Each point is reached from the start by the listed moves, each made once or not at all, plus a little noise. Say if it took an odd or an even number of moves. Then give how often each move was made.

Moves:
(1): [ -6  75 -18   1 -17]
(2): [ -8  35 -16 -21  38]
Start: [-18  11  -7   0   6]
Points:
[-17  12  -7  -1   7] -> even (0, 0)
[-32 121 -42 -19  27] -> even (1, 1)

Moves:
(1): [-13  -6  24  -1  -7  23]
(2): [-35   8  -9 -22   3  10]
(3): [-11  20  27  40  -9  -7]
(4): [44 48  9  3 69 32]
(5): [  8 -13  -4  24 -10  21]
(6): [ 19  27  -6 -34 -39  40]
Start: [-11  14   2  17   1   2]
Points:
[  3  22  15   6 -56  83] -> odd (1, 0, 0, 0, 1, 1)
[-63  28  40  58 -24  47] -> even (1, 1, 1, 0, 1, 0)
[ -1 102  46  26  10 121] -> even (1, 1, 1, 1, 1, 1)

Moves:
(1): [  1 -24  33 -11  16  -3   9 -32 -21 -35  30  33   3]
(2): [-24 -17  -9 -33 -25  -7   3  -1  -7  30 -14 -13 -11]
(3): [-43   4   8  40  -2 -30   2  -9   0  -2   3  -6  12]
(4): [ -4  12  18  -1  24 -18  -4  -3 -17  27 -16  -7  -3]
(5): [  6   6 -38 -13  10 -22  28  29 -39 -17  17 -20  41]
(6): [-17  -3  40  -8  -8  -3  27  21 -13  15   7 -37 -44]
(7): [-44  -9  -4  -8 -13 -11 -53   5 -26  18  -9  14  16]
(8): [ 22 -30  19 -20  30 -35 -43  36  27  31 -13 -34   9]
(9): [ 38 -27 -17 -15 -27  27  -2  -6 -33  14  -7   9  26]
(10): [  3  -7  -8 -10 -39  14 -33 -11  12 -12  68 -41  -5]
(11): [30 10  3 -5  8 17 26  7 21  5 11  6 16]
(12): [  4 -48  17 -12  31  36 -19 -19   1  -6 -11   1  16]
Start: [ -6  11  -2 -25  32  17  11  15  16 -17  19 -18  14]
Points:
[  2 -57  60 -87  85  44  26 -33  -9   3  21   3  34] -> odd (1, 1, 0, 1, 0, 0, 0, 0, 0, 0, 1, 1)
[  5   5  92 -49  72  12  69   7 -15  -7  53 -23 -14] -> even (1, 0, 0, 1, 0, 1, 0, 0, 0, 0, 1, 0)
[ -20 -106  108 -121   61    2  -48    5   -3   31   70 -115  -22] -> odd (1, 1, 0, 1, 0, 1, 0, 1, 0, 1, 0, 1)
[-22 -28  73 -46  79  32  15  15 -14  18  -1 -61 -18] -> odd (0, 0, 0, 1, 0, 1, 0, 0, 0, 0, 0, 1)
[ -5 -84  38 -23  50  47   2 -52 -38 -46  33  20  71] -> even (1, 0, 1, 0, 0, 0, 0, 0, 1, 0, 0, 1)
[  27  -92   67 -103   38   47  -90   46  -13   73   49 -109   45] -> even (0, 0, 0, 1, 0, 1, 1, 1, 1, 1, 1, 1)

Moves:
(1): [  1   9 -19   3   6 -10   5  17   4   1   2  22   4  10  -4   7  -5 -15
   2   4  27  -4  -1]
(2): [ -8 -12  14  -8  15  -7   1  -2 -11  23  -6  11  16  -2  11  -3  -3   2
   1  -8  -5   7   3]
(3): [ -2   8  15  -6   9  -8  33   6 -23  -6  -7   7 -32  -8  15  18 -10   9
  -2  -4 -29  -9   0]
(4): [ 14   9   2  -5  14   3   0  14  -6  19  13  -9   3   4   5   4   1   4
 -14 -22   7 -19  -2]
(5): [ -8 -14   4   2 -12  -4  -2   8 -11  -3   3  -2   2   0  -5 -18   3  13
  29 -17   8  -9   4]
(6): [ -3  -4 -16  13  15  14  -8  18   0   0 -17   5  18 -18  15  13  -3  -9
  -7  13   7   1  11]
(7): [  2 -15  12 -17   3  -5  12   5  -7   7  -6 -18  12   5  -7 -18 -10   0
 -13  14   3  -7  -5]
(8): [ -8   5  20  -5   2 -10   2   7 -12  17  10  10  -3  -7   0  18   4 -19
   4  -6  11   9   1]
(9): [  6  -6  -4  -1   5   4   9   1  -6   2   8  -7  -3  -5 -18  -9  -2  12
   5  -3   5   5  12]
(10): [ 10  -1  11  13 -15  17 -14  10   4  15 -30  -1  -8  25   0  -9  23 -14
  -5   3   6 -15  -8]
(11): [ 13 -25 -24 -29   8  10   0   2  -6 -12   8   8 -20  21   0  11   9 -18
  16  -1  -1  14   2]
(12): [ 10  -5   9   9  -8  11  15   0  10 -20  -8  18  24  -4   6   8   7  -9
  -3  -6 -11   2  -8]
(13): [  5 -23  -5  14 -21   3  -7   4  22   1  20   2   6 -13  13 -34  -6 -28
 -15  -6   0  -3  30]
(14): [-16   6 -13  12 -11  10   6 -14   0  10  13   4   4  14   2  14 -12   9
   0  -1 -11  10   4]
(15): [ 10  17  11 -26 -12  14  15  -4   5   2   8  13 -11   7  13   9  -5   1
  16   9   8  -1  -1]
(16): [ -6  -4   2 -10   0  -3   3   2  13  11 -17 -16  -4   3   2   3   0  -7
   6   0  -4  -7   3]
(17): [ -6  11  16  -2  23   2  14  28 -10  -1   6   4  -5  17 -21   4   4  10
   0 -16   4  11 -21]
(18): [ 11  -5  -7  24  -7  24 -16 -25   0  -6  -3   9   4  25  -4   0  -1 -20
  -1  -9  21   6  22]
(19): [ 22  18  -3  12  12   8   2   5  -6   5  -9  -7  -9  16  10 -14  20  -4
  33   4 -12  25 -17]
(20): [ 15 -26 -24  11 -27   6  18  -8  14  -1  -3 -19   9  11   6   6  -3   7
 -21 -13  22  25   8]
Start: [ 28   6  -6 -12  30 -12 -35  -2  -1 -18 -16  21  18  -1  -7  13 -11  -8
  -8  21  -2   0 -12]
Points:
[ 57  15 -24  18  58  16  31  71 -12  19 -15  31  77  46   6  55  -7 -33
 -28  -8  45  53 -41] -> even (1, 0, 0, 1, 0, 1, 1, 1, 0, 0, 0, 1, 0, 1, 0, 0, 1, 0, 1, 1)
[ 95 -53 -28 -32  47  31  31  85   1   2  -4  50  72  53  35 -10   0 -55
  16 -21  55  42  -8] -> odd (1, 1, 0, 1, 1, 1, 1, 0, 0, 0, 1, 1, 1, 0, 1, 0, 1, 0, 1, 1)
[ 59 -63   2 -38 -15  37  55   4 -28  21 -44  61  15  94  11  51 -18 -56
  26 -18  47  25  21] -> odd (1, 1, 1, 0, 1, 0, 1, 1, 1, 1, 1, 1, 0, 1, 1, 1, 0, 1, 0, 1)
[116 -45 -20 -31   8  50   4  24   3  23 -63  31  44 121  26   0  25 -69
  37 -20  65  16 -13] -> odd (1, 1, 0, 1, 1, 0, 1, 0, 0, 1, 1, 1, 0, 0, 1, 1, 0, 1, 1, 1)
[ 59 -22 -13 -10  61  15   0  64 -26  -2 -95  67  12  42  42  31  28 -60
  62   9 -16   4 -25] -> even (1, 1, 1, 0, 1, 1, 0, 0, 0, 1, 1, 1, 0, 0, 0, 1, 0, 0, 1, 0)

Moves:
(1): [ -6   0  10   9 -36 -18  -7  10   6 -12  -5  -6  -2  18  -1 -13  10 -21
  -3  15  -5  -2  -9   9  11  20  20]
(2): [ -2   4  -7   2   4   0   7   3   9 -13   9   9  16   6 -13  18   6  -4
   5  -1   4  10   5  14 -14   9  11]
(3): [  5 -21  22  14   6   5   2  23  -7  15  20  -7 -28 -27   1 -10   0 -10
 -11  17 -20  20   0  12   2  -1   4]
(4): [ -2  14   1 -18   6  12 -10  15   2   5  -1 -14  -1  -4 -14 -13 -16   4
   9  14  28   1  11  -8   1  -3  -4]
(5): [  0   4  -8  15  23  23  29  -1 -16 -26 -21  16  13  -2  22  -2  28  -8
  -4  -6 -21 -26 -16   0   7   9   2]
(6): [ -3  15  18  -4   4  -1   9  10  12  -1   2 -18   1  26 -20  -9  14 -18
  -6  21  -6   5  -6  14 -10  12  -7]
(7): [  0 -13  19   8  30  -1  12   2  -6  -8  29  -4  18 -22 -41  22  12  -1
  10 -14 -15   5  37  -5 -18 -18 -15]
(8): [ 16   4  19   8  -2 -19   1  12   2 -14   3  17   5   5  11  -9 -26 -32
   0  -1  -1  12   2   1   4   5  -1]
(9): [  6  -3  -7   3   6  10  -8  -6 -12 -25  18 -19   2 -12   8 -16  12  -3
 -22   4 -14  -1  -4   5   4  -2 -18]
(10): [  7 -25 -14  -2  17  20  17   6   2  13  -1  19  -8  -1  14  -1  11 -19
  -4  -2   3   4   3 -22 -17   2  12]
(11): [  9  18  21  32  14 -25 -16  -5  -2  10   4  32   7   8  -1  12  -8 -15
  27  -2   7  -9  14  -6  -6   8  -9]
(12): [ -7   5  11 -19   2 -13   1  15  11  -2  18 -13   9  -5   7  15   4  -2
  -5  -2  -3   2  -6  -4  -7  -4  -4]
(13): [-11 -12   3  -7  21  -3 -14 -11  -5   4   4  -7   8  -3   4   3   7   6
   2 -11   0   4 -17 -10  -7   9 -15]
(14): [ -4  11 -11  -1  12  -7   1   2   4 -12   1   5   0   7   5   2   3   3
  18  -2   4  -4  14  -7 -17  -5  -1]
(15): [-10 -14 -15 -23  -9 -19   1  19  15  -7  11  -2  19  11  -5 -12   1   7
  -4  32   2  -7   5   1  -3 -17  23]
(16): [ -8 -19   6 -15   2  -4   0  -6 -10  14   4  21  -1   2  19   5   6   7
  -2  -9   0   9   5   8 -13   8   7]
(17): [ -4  -9   2 -22  -2  -1   5 -11 -18 -13  12   9  12  14  11   7  15  -2
  -2   5  14  17   3  23   2 -23  12]
(18): [  9  -2  -9   0   4   3  -5 -16   4  -3   2 -15   2  -2 -15   8  -2  13
  12   7   0  -1  20   7   6   5   9]
(19): [ 20   7  -6 -18   9   5 -14   9  16   4   1  -8  -1   0  -1   1 -10   3
  12 -12   7  -3  -4 -19 -15   8  -1]
(20): [-11 -12  14  13  -4 -23   1  13   3   7   1  -2   5   7 -10  -7   2   9
  -3  -9   9  -7   2  13   2 -13 -24]
(21): [ 17 -11 -11  33 -10  20   2  19  -7  27 -21 -14  -9   3 -10 -10  -7 -11
  20  -1  18  -1   0  -9 -30  13  -9]
(22): [-10  -5  -1   6  -4   1  -4 -23  12 -34   3 -13   9 -27  -1  -5   0   3
  -3 -15  -4 -19  -7   6   2 -10   1]
(23): [  8 -27 -20  -2   4   6  24  13  -3  -3 -15   6  -2 -14 -13  -6   7 -15
  -6  11   2   1  -9  -7  -7  -6 -12]
(24): [ 10  12   6  -3  -1  16  14  -8   3  11  22 -29 -13  -2   3  -7  19  -8
   5  -2 -11  18 -14  13  -4  23  11]
Start: [  8  -8   8  33  -2  -8 -10  -4 -12  -8 -17  -7  10 -10   6  -1 -27   4
  -3  -6   6  20   0 -19  11 -15 -15]
Points:
[ 14 -60  41 121 100  11  -6  -9 -61 -44  23   3  29 -83  10   1  26 -23
  34 -46 -40  -2  27 -25 -66  -3 -70] -> even (0, 0, 1, 0, 1, 0, 1, 0, 1, 0, 1, 0, 1, 1, 0, 1, 0, 0, 0, 0, 1, 1, 0, 0)
[  6 -41  28  80  30 -40  23  92  -3 -15 -21 -13  26  13  -6 -32  31 -78
  26  65 -19   4 -30 -28 -57  24 -23] -> odd (1, 0, 1, 0, 1, 1, 0, 0, 0, 0, 1, 1, 1, 1, 1, 0, 0, 0, 0, 0, 1, 0, 1, 0)
[ 34 -54  64  36   0 -16 -25  81  11 -45  46 -73  21 -37 -49 -69 -33 -67
  -2  44  -5  38  29  -4 -55   0 -17] -> even (1, 0, 1, 1, 0, 1, 1, 1, 1, 0, 0, 0, 0, 0, 1, 1, 0, 0, 1, 0, 1, 1, 0, 0)
[  22 -117   11   49   63   19   41   79  -11   32   12  -34    7  -38
  -64  -24   17  -55   -3   46  -10   51   14  -47  -79  -20  -33] -> even (0, 0, 1, 0, 0, 1, 1, 0, 0, 1, 0, 0, 1, 0, 1, 0, 0, 0, 0, 0, 1, 0, 1, 0)
[ -6 -64  61  26  69  19  40  46 -40 -53  87 -54  41 -44  -5  -5  83 -53
 -27   2 -25  65  -5  21 -28  -6 -24] -> odd (1, 1, 1, 1, 1, 0, 1, 0, 1, 1, 0, 1, 1, 0, 0, 0, 1, 0, 0, 1, 0, 0, 0, 1)

Moves:
(1): [ -3   6  -1  17   4   0  20 -15 -13   8   0   8   0  -8 -10  15 -19   2
   5   6  -9   2   5  -1]
(2): [ 10   3  11 -16   6   4   3  12   9   1  10  -6   1  10   0   5  -6  -9
  14  -8   0  15 -20  -3]
(3): [-18 -12  36  11 -15   6  28   1  -6   8 -16  12 -18  -4  -8 -14   6  12
  26  29   9  -7  10  -3]
(4): [ 16  -9   8  -3  -8   7  10  -4  12 -31   9   5 -22   4   2   3  16   0
   3 -20  -1   1  -2  -6]
(5): [  0  -3  20   1  21  -6   4  11  21 -12   6  -1  -5  20 -16 -21 -20   8
 -11   0 -17 -16 -12   7]
(6): [ 16   0  -1   2 -11  24  -6  -1  11 -11   2  -3 -15  18  24   2  -4  12
  15   9   9   3 -22 -23]
(7): [-24  -1  20  11   5  20  -3  -8  -4   6   2   5  12  10 -10   0  -9  -7
  14 -15  -7   1  19   4]
(8): [ 25  12  10  -4  -7   7  14  -2  14   2  -1   0 -20  20 -10  -8   7 -25
 -23   7  -1   2 -19  -4]
(9): [ 13  -6 -14 -11 -21   5  22   5  -6  14  -6  -6  18  -3 -20  25   8  -1
  -5   9   1  -9  -4  10]
(10): [  1   2  10  14   6  -7 -26 -26  22 -18  20  41   3 -12  19  10  26 -10
   5  11  -1  14 -20 -12]
(11): [ 12 -51   5 -15  22  -3   5  -9 -20   7 -16 -10  -7  -8  14  -4   5  -7
  -4 -11 -16 -10   2  22]
(12): [ 10  -1   5   9   7  -6   0  23  -7  13  10   7   7  -5  20 -18  20  14
 -29 -14  -4   1   2   9]
(13): [ 25 -23   5  20  -4 -17  21 -23   4  17  -3 -61  12   2  -6  19 -12  14
   1  20 -15  13 -13  23]
(14): [-21 -23  14   3  24  25   8  -5   2 -13 -25  11  23 -23  10   3 -23   0
  15 -12  34  12 -16   1]
(15): [ 12  -4   9  -6   3   6 -35  -9 -12  -6  17  16  -2   1 -13 -18  -3   6
  -4  -3  11   7  -2  -4]
(16): [  2 -14  -1  37  -4  12 -26  19   4   8 -20 -10   2 -29 -13  36  -6  -8
   5   9  11  11 -18 -11]
(17): [-10 -16  -9   4  17  -7  -1   1  -3   3  12   9   3   9 -17 -12   8   3
 -15   4   7  10  -3   1]
(18): [ 14   3  -6  -3   2  -4  10  10   1   9  -6   2 -16  17  11   1   3  12
  -7  -9  -3  -5 -23  22]
(19): [ -2 -10   2   0  -4 -15  -6  14   2 -13   5   7   8   6   9  17   1  11
 -15   2  -3  12   0   5]
(20): [ 15  -3  -4  10 -23 -50   8   8   6  13  -1   4  -4   9   7   9 -14 -23
   3  -1   5  -8  10   4]
(21): [ -9   7  15 -20   8  10   5  -6  17  -1   8   4 -17 -14  12  10  -2  -2
 -21 -17  15 -17  13 -11]
(22): [-11  -7  11   6   3   0  -5 -20   7  15 -22  -5   9  -6  -3   0  -8  15
   8  -4   2   0   0 -21]
(23): [  8   6 -21 -11   4  12   1  13  28   1   2  22  -3  -9   0   3   4  -9
   1   6   2 -12  20  13]
(24): [-27   2   6  -4  -9 -12   5  -9   3   2   7 -14  -4  -3  -9 -15 -14  13
  -9  -6 -23  10 -20  24]
Start: [ -7  19   7   4  18  19   8  18  10   8  24  11  -1  -8  20   3  15  -2
 -10   0  -6 -39   9 -10]
Points:
[  9  -2  75  37  29  -8  14  -8  52   0  67 104 -71  28  25 -17  -3  19
 -13  29  18 -53 -37 -31] -> even (1, 0, 1, 0, 1, 1, 0, 0, 0, 1, 0, 0, 0, 0, 1, 0, 1, 1, 0, 1, 1, 0, 0, 0)
[ 74 -74  50   7  15   4  21  -8  83  37  55  12 -49  -6 -12  67  23 -56
 -50 -23 -24 -18 -76  60] -> even (0, 1, 0, 1, 0, 0, 1, 1, 1, 1, 1, 0, 1, 0, 1, 1, 1, 1, 0, 1, 1, 0, 1, 1)
[  48 -114  108   16   68   66   45   46   23   28  -21   36  -30   -6
  -26  -22   20   17  -36  -23   25  -30  -98    7] -> even (0, 1, 1, 1, 1, 0, 0, 1, 1, 0, 1, 1, 0, 1, 1, 1, 1, 1, 0, 0, 0, 1, 0, 0)
[ 82 -66  75  42  45  49 -21 -23  36  -6  64   4 -39 -48  66  63  30   9
 -20 -12  -7   3 -72 -32] -> odd (1, 1, 0, 1, 0, 1, 0, 0, 0, 1, 1, 1, 1, 0, 1, 1, 0, 0, 0, 0, 1, 0, 0, 0)
[  -8 -106  102   58   63   82   13    3  -15    7   21   93   18  -64
   -8   33   40  -11   18  -14   28    9  -39   -3] -> odd (1, 1, 1, 1, 0, 0, 1, 0, 1, 1, 1, 1, 0, 1, 1, 1, 1, 0, 0, 0, 0, 0, 0, 0)
[ 62 -53  40  46   3 -10  60  12  35  31 -24  -3 -27 -11 -28  57 -17 -41
 -33  -4 -31 -69 -31  -9] -> odd (1, 0, 0, 1, 1, 0, 0, 1, 1, 0, 1, 0, 0, 0, 0, 1, 0, 0, 0, 1, 0, 1, 0, 0)
[ -1  -2  47  55 -15  29   4  14  15  77  16  20 -12 -22  13  52 -36  32
 -37 -33   0 -41 -34 -10] -> even (1, 0, 0, 0, 0, 1, 1, 0, 1, 0, 0, 1, 0, 0, 1, 1, 0, 1, 0, 1, 1, 1, 0, 1)
[  8  13  20 -22 -10  74  32  10  52 -14  64  57 -40  11  18  45  -6  36
 -36 -39 -15 -47  -9  19] -> odd (1, 0, 0, 1, 0, 1, 1, 0, 1, 0, 0, 0, 0, 0, 1, 0, 0, 1, 1, 0, 1, 0, 1, 1)
[-15   0 121  29  52  38  12  -5  38  38  65 111 -32  14  18  -5  41  20
 -52  -9   7  -6 -32 -32] -> odd (1, 1, 1, 0, 0, 0, 1, 1, 0, 1, 0, 1, 0, 0, 1, 0, 1, 1, 1, 0, 1, 1, 0, 0)
[ 71  -7  32  47 -19   2  24 -29  26  41  61  14   5  35  25  73 -17  -5
  30  23 -12  -4 -62   8] -> even (1, 1, 0, 0, 0, 1, 1, 0, 1, 1, 0, 0, 1, 0, 1, 0, 0, 1, 0, 1, 0, 0, 0, 0)
[  27 -101   46    3   16  -34    7  -39   57   23   60   19   17    1
   -9   45   18   -9  -14  -13  -47    4  -28   50] -> even (0, 1, 0, 1, 0, 0, 1, 0, 1, 1, 1, 0, 1, 0, 1, 0, 1, 0, 1, 1, 0, 1, 1, 1)
[ 39 -83  30  21   8  34  16  -1  29  42 -26 -73   8 -44  37 108  -3  29
 -27  18  -3 -35 -35 -17] -> even (0, 0, 0, 0, 0, 1, 0, 0, 1, 0, 1, 0, 1, 0, 0, 1, 0, 0, 1, 0, 1, 1, 0, 0)
